Each row of a before or after table is a point. One or more steps were done to the points. Then noise was added and the rows were shuffled. The steps act on how far a point lies along the listed directions, d1 being the first. Name the steps. A step turns or swaps two directions, mirrors them in a line or flattens them onto one, adds a multiple of one to another, or multiplies one. Angles are multiples of 10 degrees, from the lower direction toward the higher: turns from -170 to 170, lines from 10 to 170 but not 90. Use the fewest steps. Two steps may share a direction if one is a turn and the other turns, adds or multiplies; they go together, in the order done. Otherwise the lowest direction goes first.

Directions:
(1): [13 35 66]
(2): [74 -14 -7]
(3): [9 66 -36]
Before (13 x 3):
[-82 -67 36]
[8 25 15]
[30 44 10]
[16 47 26]
[46 55 25]
[-25 43 -68]
[41 26 -43]
[-49 -48 28]
[39 17 9]
[-8 46 -17]
[66 29 51]
[-11 43 30]
[-94 -13 -37]
After (13 x 3):
[-46 13 9]
[-13 -48 -91]
[-22 -13 -35]
[-21 30 51]
[-12 23 30]
[-32 -26 -57]
[-18 45 76]
[-19 12 13]
[-34 19 27]
[20 -24 -41]
[4 21 33]
[42 6 19]
[-12 -2 -5]
Steps: turn d1 and d2 by -60 degrees; multiply d3 by 0

Directions:
(1): [-68 -73 -36 -3 20 -58 9 12]
(2): [7 8 24 -25 60 15 78 63]
(3): [20 17 -68 28 87 16 -31 -16]
Before (9 x 8):
[-18 -20 59 -9 -66 2 39 18]
[8 4 -25 -28 22 -5 39 43]
[-15 -7 -51 6 106 -14 4 13]
[37 36 -8 41 66 10 32 -14]
[-26 -22 3 -21 -55 -30 16 -33]
[-26 -12 16 -55 -43 9 53 45]
[8 -1 -4 17 80 -1 13 28]
[41 22 12 1 -12 -5 -8 28]
[114 150 114 -40 15 114 112 73]
After (9 x 8):
[37 35 30 14 32 25 -6 10]
[44 45 -7 -24 -7 25 11 19]
[-24 -16 -9 -21 -3 -26 48 -10]
[-4 -11 27 4 -33 16 12 3]
[28 37 7 -5 58 20 18 14]
[34 33 6 44 1 10 0 -47]
[95 128 25 42 -139 65 -120 -113]
[18 31 3 -40 -32 40 24 19]
[31 13 0 8 -30 -15 -34 12]
Steps: turn d1 and d2 by 80 degrees; multiply d3 by 0.4

Directions:
(1): [-42 24 23 24 -59 -40 -37 8 71 72 25]
(2): [-52 18 60 31 -25 -6 26 28 -16 -85 60]
(3): [-25 -67 0 38 40 -26 65 65 -20 57 9]
(4): [-39 85 -53 -11 0 34 -13 72 -47 22 -7]
(5): [-5 -39 -84 20 -86 39 43 -1 26 -23 6]
(6): [-19 55 15 32 -21 -22 79 -68 -33 24 -53]
Before (11 x 11):
[-25 -37 48 1 95 7 70 64 -85 -73 23]
[26 -26 23 4 76 -14 3 -21 -44 5 -35]
[52 -97 1 -29 105 33 -35 5 -23 -24 27]
[-57 34 -99 -24 -69 74 -33 53 8 -9 10]
[28 -84 12 6 30 -2 73 -46 21 -4 -12]
[8 39 -104 -17 -18 57 7 78 -14 6 -5]
[-35 -29 -82 22 -44 14 -38 44 34 50 -12]
[-6 0 39 43 2 -41 37 -21 -3 -2 30]
[45 -39 -57 -45 56 45 -47 -16 22 -11 -32]
[46 -36 -31 -26 15 32 3 -27 12 -21 -2]
[-9 18 -11 -8 11 17 -11 53 -18 -63 21]
After (11 x 11):
[-34 49 -51 2 78 37 25 64 -99 62 -19]
[-17 46 10 17 -5 -2 46 -11 -35 -53 -16]
[53 35 -36 12 -48 19 73 -99 7 -29 -56]
[2 -40 1 9 95 -6 -4 55 -59 32 -19]
[15 44 -53 -41 -1 54 -13 0 -6 -4 -8]
[-18 8 -49 33 -84 1 -7 -76 41 28 -51]
[-4 -23 -52 -35 32 55 -20 73 9 1 29]
[-2 -33 16 28 21 -24 -13 51 6 -7 66]
[-9 50 -28 -7 -112 33 33 -151 30 -52 -56]
[-45 -32 38 23 108 1 106 90 -107 -35 17]
[4 50 -72 -34 29 46 -7 -21 -22 34 -68]
Steps: turn d4 and d6 by 130 degrees; turn d1 and d4 by -20 degrees; add -1 times d5 to d3

Directions:
(1): [77 -47 42 10 9 46 5 20 73 -27 78 -16 23 33]
(2): [-24 5 -45 -15 -51 36 -91 6 46 -44 -18 -28 -72 35]
(3): [-59 -73 0 -10 93 -23 -6 -7 30 -43 -6 -52 -13 -55]
(4): [7 -31 0 69 28 44 43 -13 25 78 -61 -18 -63 37]
(5): [82 3 43 -62 15 -30 -41 -83 4 15 -57 -30 -2 -1]
(6): [18 63 -62 -80 38 27 84 7 44 -18 -5 -4 -24 1]
Before (9 x 14):
[-62 4 14 -4 55 -78 39 39 -99 -11 51 44 74 -58]
[86 -108 59 23 3 71 -1 29 140 -47 98 -36 10 51]
[-108 6 -55 -41 -5 -1 19 110 -17 -118 100 38 44 -37]
[-31 5 -23 33 -15 -40 -54 -20 -27 33 -22 -32 -32 10]
[-33 19 -54 -45 10 46 58 -10 6 -17 -42 4 -46 -10]
[12 -9 1 33 -12 7 -49 13 -18 24 7 -2 -10 39]
[-36 -34 14 64 -10 19 28 48 -45 -14 67 39 31 3]
[47 47 25 14 -56 23 6 23 -17 20 10 21 22 32]
[-24 -45 11 7 29 58 43 21 62 -17 38 10 -1 46]
After (9 x 14):
[-11 7 -43 -25 38 14 9 22 20 -7 10 -21 -10 14]
[-46 14 -41 6 39 -42 4 -12 -10 28 -16 -30 -33 -13]
[-51 -46 -1 51 -60 51 -58 75 5 -53 45 19 -22 31]
[61 -86 60 -12 -22 35 -26 38 110 -88 118 -11 53 22]
[-19 -1 16 31 -76 31 -20 -12 -58 15 -33 40 -5 22]
[-21 -19 -22 -17 15 29 8 22 13 -45 27 -9 -23 1]
[-21 -31 34 2 -30 39 -26 18 22 -26 39 28 19 44]
[34 72 -20 -42 -1 32 54 20 23 -11 -2 0 -3 5]
[-11 -17 16 6 52 -32 -19 -7 -32 16 -22 -11 -12 0]
Steps: flatten d1 and d4 onto the line at 160 degrees; flatten d2 and d5 onto the line at 130 degrees; mirror d3 and d6 in the line at 150 degrees
